Each row of a before or after table is a point. The points were changed in one or more steps. Then noise was added and the rows were shuffled. The steps act on columns, c1 being the first. What was done? A step turns or swaps two columns, mirrors them in a line or flattens them onto one, adds a multiple of one to another, or multiplies or shifts one. Angles are multiples of 10 degrees, from the lower column toward the higher: turns from -170 to 170, lines from 10 to 170 but not 90. Use the fewest steps. Two steps may share a column if one is a turn and the other turns, adds or multiplies; they go together, in the order done. Otherwise the lowest column goes first.

Before (13 x 2):
0.012  -0.004
0.029  -0.002
-0.034  0.019
0.037  0.036
-0.074  -0.035
-0.063  -0.046
-0.005  0.064
0.049  -0.006
0.013  0.030
-0.058  -0.074
-0.078  -0.011
-0.020  -0.060
0.005  -0.025
After (13 x 2):
-0.024  -0.021
-0.014  -0.001
0.003  0.029
-0.004  -0.002
-0.018  0.023
-0.058  0.017
-0.050  -0.037
-0.099  -0.034
-0.088  -0.050
-0.109  -0.022
-0.035  0.048
-0.111  -0.011
0.021  -0.005
Steps: shift c1 by -0.030; multiply c2 by 0.7

Before (13 x 3):
-0.012  0.056  -0.037
0.001  0.007  0.014
0.039  -0.012  -0.046
-0.104  0.030  0.006
-0.013  0.014  0.014
0.032  -0.002  -0.060
0.045  -0.027  0.010
0.070  -0.061  0.056
-0.016  -0.070  0.016
-0.054  0.014  0.014
0.037  0.028  0.027
-0.005  -0.004  -0.028
0.020  0.002  0.056
After (13 x 3):
-0.024  0.027  -0.021
-0.059  0.061  -0.048
0.066  -0.121  0.058
-0.016  -0.006  -0.015
0.030  -0.054  0.027
-0.003  -0.140  -0.004
0.033  0.057  0.028
0.007  0.014  0.005
0.037  0.004  0.034
0.000  -0.027  0.001
-0.001  0.027  0.001
-0.011  -0.003  -0.009
-0.026  0.111  -0.019
Steps: flatten c1 and c3 onto the line at 40 degrees; multiply c2 by 2

Before (10 x 4):
0.032  0.075  0.035  0.063
0.061  -0.078  0.044  0.039
0.000  -0.044  -0.033  -0.023
0.026  -0.026  -0.029  0.076
-0.007  0.020  -0.013  -0.023
0.029  -0.008  0.023  0.011
0.043  0.009  -0.049  0.001
0.078  -0.003  -0.028  0.010
0.072  -0.013  -0.016  0.048
0.095  -0.020  0.057  -0.001
After (10 x 4):
0.039  0.002  0.015  -0.095
-0.021  -0.019  -0.054  0.041
-0.048  -0.075  0.037  -0.036
0.005  -0.075  -0.036  -0.045
-0.030  -0.057  -0.047  -0.045
-0.017  0.026  -0.034  -0.003
0.003  -0.104  0.025  0.013
-0.006  -0.029  0.004  -0.013
-0.022  -0.023  -0.069  -0.031
0.053  -0.064  -0.048  -0.019
Steps: turn c1 and c4 by -120 degrees; turn c2 and c4 by -50 degrees; shift c3 by -0.020

Before (12 x 8):
0.091  0.026  -0.019  0.002  0.008  -0.057  0.072  0.066
0.035  0.007  -0.015  -0.032  0.000  0.021  -0.033  0.064
0.044  0.030  0.051  -0.056  0.039  -0.055  -0.039  -0.039
0.033  0.052  0.019  -0.023  -0.054  0.032  0.006  0.014
0.094  -0.060  -0.021  0.029  0.005  0.033  0.059  -0.013
-0.014  0.040  0.078  0.053  -0.007  -0.004  -0.010  0.035
-0.003  0.063  -0.053  0.039  0.034  -0.064  -0.040  0.077
0.059  -0.029  0.026  0.050  -0.068  0.022  0.036  0.063
0.010  0.024  0.044  -0.041  -0.073  -0.025  -0.029  0.018
-0.033  0.009  0.065  -0.009  0.013  -0.033  0.012  0.014
-0.046  0.070  -0.006  0.030  0.055  -0.023  0.011  -0.002
0.083  -0.015  -0.056  0.015  0.022  -0.047  0.052  0.012
After (12 x 8):
0.039  0.053  -0.021  -0.001  -0.054  0.028  0.005  0.019
0.048  0.007  0.010  -0.014  0.000  0.066  -0.034  -0.015
0.043  -0.014  0.011  -0.091  0.022  -0.013  0.052  -0.046
0.056  0.026  -0.019  -0.072  0.008  0.030  0.071  -0.083
-0.050  0.042  -0.081  0.019  -0.006  0.028  -0.011  -0.022
0.071  0.030  -0.042  0.027  0.038  -0.061  -0.040  -0.028
-0.003  -0.028  -0.062  -0.054  -0.067  0.066  0.035  -0.013
-0.051  0.072  0.013  0.008  0.055  -0.016  0.011  -0.019
0.037  0.023  -0.029  0.039  -0.074  0.002  -0.027  -0.029
0.039  -0.060  -0.028  -0.089  0.004  0.005  0.058  0.036
-0.030  0.061  0.034  -0.047  0.032  0.034  -0.040  -0.095
-0.015  0.009  -0.041  0.060  0.016  -0.004  0.012  -0.035
Steps: turn c1 and c4 by 50 degrees; turn c3 and c4 by 150 degrees; mirror c6 and c8 in the line at 30 degrees

Before (12 x 9):
0.006  -0.087  0.014  0.025  -0.035  0.010  0.025  0.032  0.000
-0.019  -0.042  -0.040  0.015  -0.031  -0.021  -0.026  0.024  0.001
-0.003  0.069  0.027  -0.074  0.038  -0.007  -0.030  0.021  0.018
0.039  -0.041  0.011  0.055  0.011  -0.012  -0.007  0.028  -0.002
0.042  0.087  -0.020  -0.060  0.009  0.005  0.004  -0.002  0.056
0.008  0.045  0.031  0.039  -0.050  0.092  0.027  0.067  0.022
-0.007  -0.035  0.023  0.028  -0.014  0.019  -0.032  -0.015  0.050
0.043  0.073  0.006  -0.105  -0.004  0.044  -0.039  -0.026  0.016
0.027  0.012  0.002  0.031  -0.031  0.113  -0.021  0.088  0.039
0.024  -0.034  -0.003  0.034  -0.011  -0.004  -0.026  0.011  -0.018
0.039  -0.001  0.014  -0.014  -0.025  0.047  -0.010  0.072  0.055
0.009  0.044  -0.020  -0.067  0.056  0.045  -0.002  -0.013  0.026
After (12 x 9):
-0.005  -0.036  -0.004  0.038  -0.034  0.020  -0.059  0.019  0.051
0.008  0.042  -0.021  -0.035  0.138  0.046  -0.034  -0.057  0.025
0.005  -0.088  0.034  0.005  -0.086  0.009  -0.007  0.024  0.000
0.043  0.085  -0.014  -0.035  0.026  0.004  -0.023  -0.048  0.053
-0.019  -0.040  0.003  -0.038  -0.078  -0.020  -0.054  0.028  0.001
0.039  -0.004  0.071  -0.025  -0.062  0.048  -0.039  -0.006  0.053
0.043  0.074  -0.019  -0.019  -0.008  0.044  -0.068  -0.104  0.018
0.000  0.069  0.030  -0.013  0.092  -0.009  -0.060  -0.076  0.019
0.024  0.013  0.081  -0.029  -0.076  0.114  -0.054  0.041  0.037
0.008  0.045  0.073  0.006  -0.124  0.092  -0.002  0.037  0.020
0.025  -0.036  0.007  0.001  -0.028  -0.002  -0.059  0.033  -0.020
0.039  -0.042  0.029  0.015  0.028  -0.011  -0.038  0.052  -0.002
Steps: turn c3 and c8 by -60 degrees; turn c4 and c8 by 70 degrees; multiply c5 by 2.5; shift c7 by -0.030

Before (9 x 11):
0.022  0.031  -0.048  -0.041  -0.019  -0.023  -0.013  0.082  -0.020  0.033  -0.033
0.027  0.018  0.036  -0.001  0.002  0.001  -0.025  0.061  0.017  -0.010  0.039
0.013  0.041  -0.040  -0.037  -0.054  -0.045  -0.022  0.009  -0.047  0.043  -0.037
0.005  0.005  -0.001  0.027  0.026  0.059  0.001  0.013  0.015  -0.039  0.045
-0.039  0.020  -0.015  -0.046  0.017  0.017  0.012  -0.012  -0.043  -0.044  0.057
-0.062  0.066  -0.072  -0.079  -0.008  0.007  -0.059  -0.040  -0.049  -0.013  0.018
0.010  -0.038  -0.005  0.013  0.017  0.022  -0.036  0.032  -0.008  -0.057  0.051
0.081  0.018  0.008  -0.008  0.009  0.056  0.001  0.050  -0.028  0.011  0.091
0.014  0.011  -0.023  -0.060  0.030  0.027  -0.014  -0.031  -0.001  -0.044  0.047
After (9 x 11):
-0.060  0.062  -0.073  0.085  -0.026  0.051  -0.052  0.027  -0.032  0.026  0.020
0.015  0.009  -0.024  0.042  -0.041  0.015  -0.034  0.044  0.077  -0.023  0.048
-0.036  0.020  -0.016  0.028  -0.025  0.045  -0.015  0.036  0.006  -0.042  0.057
0.012  0.042  -0.042  0.049  0.044  0.030  0.015  0.000  -0.172  0.047  -0.034
0.004  0.007  0.002  -0.038  -0.007  0.006  -0.023  0.004  0.186  -0.029  0.043
0.023  0.030  -0.049  0.011  0.074  0.006  0.010  0.056  -0.083  0.033  -0.036
0.023  0.023  0.034  -0.024  0.043  -0.018  -0.025  0.029  0.020  0.007  0.039
0.012  -0.039  -0.005  -0.029  0.012  0.012  -0.065  0.020  0.061  -0.015  0.047
0.079  0.018  0.006  -0.015  0.028  0.044  0.006  0.041  0.131  0.009  0.092
Steps: turn c5 and c8 by -130 degrees; turn c4 and c8 by -140 degrees; turn c6 and c9 by 70 degrees; multiply c9 by 3; turn c7 and c10 by -40 degrees

Before (12 x 12):
-0.075  0.021  0.063  -0.043  -0.019  0.041  -0.026  0.004  0.033  -0.016  0.076  0.007
-0.037  -0.042  0.008  -0.044  0.019  -0.048  -0.038  -0.010  -0.074  0.021  0.001  -0.022
-0.105  0.020  0.015  -0.031  0.020  -0.006  0.039  0.020  -0.008  0.014  -0.022  -0.040
-0.086  -0.039  0.008  -0.076  -0.009  0.058  -0.013  -0.025  -0.041  -0.005  -0.008  0.024
-0.062  0.001  0.035  -0.018  -0.025  -0.045  0.022  0.006  -0.039  -0.015  0.005  -0.032
-0.070  0.054  0.000  0.014  -0.030  -0.033  -0.003  -0.032  -0.031  0.036  0.055  0.008
-0.074  0.005  -0.040  0.015  0.033  -0.071  -0.007  0.035  -0.008  -0.033  0.018  0.045
-0.099  -0.016  -0.047  -0.027  0.013  0.064  -0.013  -0.020  0.008  -0.043  0.022  -0.021
-0.106  0.000  0.043  -0.053  -0.035  -0.008  -0.001  0.009  0.025  0.004  -0.047  -0.068
-0.049  -0.056  -0.029  -0.158  -0.010  -0.028  -0.003  -0.025  -0.034  -0.003  -0.005  -0.031
0.003  -0.043  0.059  0.017  0.030  -0.041  -0.017  -0.051  -0.005  0.000  -0.011  -0.019
-0.024  -0.046  -0.065  -0.040  -0.032  -0.025  0.012  0.031  -0.022  0.042  0.033  0.018
After (12 x 12):
-0.046  -0.041  -0.028  -0.159  -0.008  -0.040  0.003  -0.030  0.131  0.043  -0.007  -0.026
-0.089  -0.032  0.002  -0.076  -0.012  0.047  0.005  0.020  0.038  0.024  -0.001  -0.024
-0.076  0.009  0.064  -0.040  -0.035  0.159  0.019  0.008  0.075  -0.030  0.073  0.002
-0.029  0.008  -0.066  -0.035  0.012  0.020  0.029  0.020  0.017  0.062  0.034  0.032
0.004  -0.027  0.062  0.014  -0.014  -0.059  -0.039  -0.020  -0.024  0.027  -0.009  -0.043
-0.064  -0.007  0.029  -0.017  0.013  -0.041  0.029  -0.031  -0.021  -0.008  0.003  0.006
-0.075  -0.018  -0.047  0.015  -0.003  -0.041  -0.035  0.046  -0.024  -0.025  0.025  0.031
-0.110  0.003  0.034  -0.049  -0.005  -0.074  0.036  -0.070  0.080  0.011  -0.047  0.010
-0.110  0.021  0.010  -0.027  0.042  -0.040  -0.012  -0.043  0.023  -0.004  -0.025  0.022
-0.067  0.062  -0.006  0.015  -0.006  0.046  0.026  0.006  -0.044  -0.020  0.053  -0.035
-0.043  -0.009  0.006  -0.038  -0.033  -0.046  -0.025  -0.027  -0.034  0.049  0.000  -0.011
-0.103  -0.043  -0.047  -0.027  -0.006  0.103  -0.021  -0.019  0.034  -0.010  0.018  -0.021
Steps: turn c2 and c10 by -50 degrees; add -1 times c4 to c9; turn c5 and c7 by -80 degrees; add 1.5 times c11 to c6; swap c8 and c12
